Every row gives one point. The points of each table are mixes of a few directions, plus a little noise. How many directions does each table use, and how many do they share? Where both have some left over, give the other angles between the two spaces (their principal angles), to ten degrees, smallest first.
(in the rows, 128 means zero)

First (4 x 2):
[[126 126]
 [ 87 100]
 [190 169]
 [110 116]]
Second (6 x 2):
[[170 156]
 [105 113]
 [110 116]
 [ 98 108]
 [192 171]
 [ 93 105]]
Directions: first 1, second 1, shared 1

First (5 x 3):
[[ 65 105 105]
 [132 104 137]
 [107 105 125]
 [137 181 116]
 [199 144 157]]
Second (4 x 3):
[[100 151 124]
 [201 140 155]
 [142 124 132]
 [ 70  98 101]]
Directions: first 2, second 2, shared 1; angles 30

First (7 x 4):
[[128 124 145 113]
 [100 127 145 158]
 [ 95 128 143 167]
 [ 78 123 174 165]
 [174 132  86  93]
 [188 140  45 107]
 [134 121 157  94]]
Second (7 x 4):
[[113 135  76 104]
 [157 115 226 173]
 [111 136  72 102]
 [116 133  89 110]
 [147 119 192 157]
 [118 133  95 113]
 [134 126 146 136]]
Directions: first 2, second 1, shared 0; angles 50

First (6 x 4):
[[122 154  59 109]
 [191 143 108 141]
 [152  61 135 129]
 [103 163 162 135]
 [118 105 116 119]
 [ 81 141 188 134]]
Second (7 x 4):
[[109 209 131 133]
 [140  78 112 121]
 [128 130 148 134]
 [130 119 150 134]
 [134 104 162 137]
 [121 151  17  97]
 [134 104 175 141]]
Directions: first 3, second 2, shared 2

First (8 x 6):
[[159 154 113 150 132 146]
 [112 110 116 184 106 123]
 [177 168 109 141 150 142]
 [ 88  97 158  56 153  78]
 [ 97 101 130 152 103 123]
 [120 121 140  90 152 100]
 [ 80  94 143 141  52 177]
 [190 179 115 108 173 134]]
Second (6 x 6):
[[103 105 145 171 103 139]
 [151 119 127 104 163  73]
 [129 131 110  80 155  89]
 [127 136 105 189  64 197]
 [ 85 111 141  93 148  96]
 [172 166 139 131 136 174]]
Directions: first 3, second 4, shared 2; angles 40

First (8 x 8):
[[122 102 114 137 103  66 125 151]
 [130 118 147 100 199 240 120 117]
 [127 187 133 138 136 201 152  99]
 [148 181 156 113 139 169 125  79]
 [138 113 131 121 105  59 110 129]
 [134 152 131 133 108 108 131 114]
 [128 103 121 130 103  59 118 145]
 [ 97  71  91 151 131 122 142 188]]
Second (7 x 8):
[[ 88 132 110  47  96 135 137 194]
 [151  50  97 128 108 143 134  96]
 [157 165  84 139  82 154  84  74]
 [175  90 123 176 140 132 123 103]
 [109 124 157 138 156 112 147 120]
 [ 85 186 177 135 164 102 143 127]
 [134 150 147 133 149 118 127 182]]
Directions: first 3, second 4, shared 0; angles 30, 80, 90

First (10 x 9):
[[138 182 104 111  99 145 183  97  85]
 [217 146 144  97  90 146 144  76 107]
 [ 36 125 103 157 160 114 128 173 137]
 [ 41 142  97 151 149 119 146 163 124]
 [ 82 113 122 146 150 117 114 157 143]
 [176  87 161 125 133 123  84 126 157]
 [187 184 118  96  81 152 184  72  80]
 [156  93 152 129 136 123  91 132 153]
 [129 129 129 128 126 128 128 127 128]
 [120  78 149 142 155 114  78 156 167]]
Second (9 x 9):
[[147 152 140 126 114 128 133 146  93]
 [112 184 147 103 118 134  54 113 116]
 [113  97 131 155 187 125 146 159 180]
 [132  55  54 174 129 148 152 142 170]
 [135  95  64 146  80 148 108 120 122]
 [146 140 113 125  85 135 119 128  88]
 [161 163 149 110 154 134 214 100 128]
 [102 173 199  93 124  98  65 136  92]
 [105  93 155 118 162 103 161 108 162]]
Directions: first 2, second 5, shared 1; angles 80

First (10 x 11):
[[ 99 107 119  59 165 135 104 116 136 154 183]
 [150 138 150 179  77 132 121 123 101  91  77]
 [151 157 119 184 102 116 163 122 144 123 107]
 [133 145 124 118 114 127 129 104 142 134 221]
 [127 126 124 150 120 124 129 110 128 129  43]
 [119 114 130 134 130 127 119 125 116 125  37]
 [134 116 136 162 154 123 151 198 110 111   7]
 [133 145 116 123 123 123 140 110 150 140 209]
 [102 107 120  55 184 131 119 147 139 157 204]
 [129 125 143 110 113 139 107 124 113 116 191]]
Second (9 x 11):
[[127 136 133 158 172 126 132 106  91 141 141]
 [126 119 107  76  36 138 112 171 193 109  97]
 [103 151  81 157 102 141 101 124 101 149 108]
 [201 134 189  97 223 181 124 128 120 113 153]
 [114 106 147 134 134  84 162 117 136 122 144]
 [ 68 122  87 166  75  76 141 116 120 144 118]
 [135 107 154 107 127 108 150 133 155 112 138]
 [189 161 137 101 173 216  81 144 114 126 121]
 [ 90 117 116 155 110  82 150 113 121 136 132]]
Directions: first 4, second 3, shared 0; angles 60, 70, 90

First (10 x 12):
[[126 104 183 130 153 111 139 142 115 134  99 137]
 [ 81 114 198 102  99  97 150 159 110 116 137 116]
 [129 120 169 134 133 104 144 177 147 134  88 110]
 [ 79 101 135 130 173 137 105  64 105  94 124 150]
 [119 148 164 126  94 118 164 196 163 142 129  95]
 [151 142 161 157 163 169 162 146 160 171 125 138]
 [108 123  95 123 122 112 103 113 128  97 118 115]
 [135 138 112 143 151 161 127 103 140 138 140 141]
 [210 164  26  83  24 124 109 115  74 151 213 141]
 [140 128  36 152 168 148  79  65 140 104 105 133]]
Second (10 x 12):
[[ 52 144 138  93  93 110 163 156 157  98 148 141]
 [177 111 130 143 148 169 127 181 148 111  91 135]
 [ 72 127 127  78 145 160 149 105 123  80 138 190]
 [133 110 123 101 153  95 126  98  96 128  98 182]
 [132 153 186 144 149 137 167 173 175 169  98  78]
 [175  94 125 177 180 140  97 109 118 136  95 145]
 [176 113  66 108  91 171  92 137  95  78 154 147]
 [ 74 119 156 174 162  91 130  91 146 151 125 131]
 [117 168 127 112  72 104 135 125 124 161 174  64]
 [172 141 102 150  89 103  94 105  98 167 161  69]]
Directions: first 5, second 6, shared 3; angles 50, 60
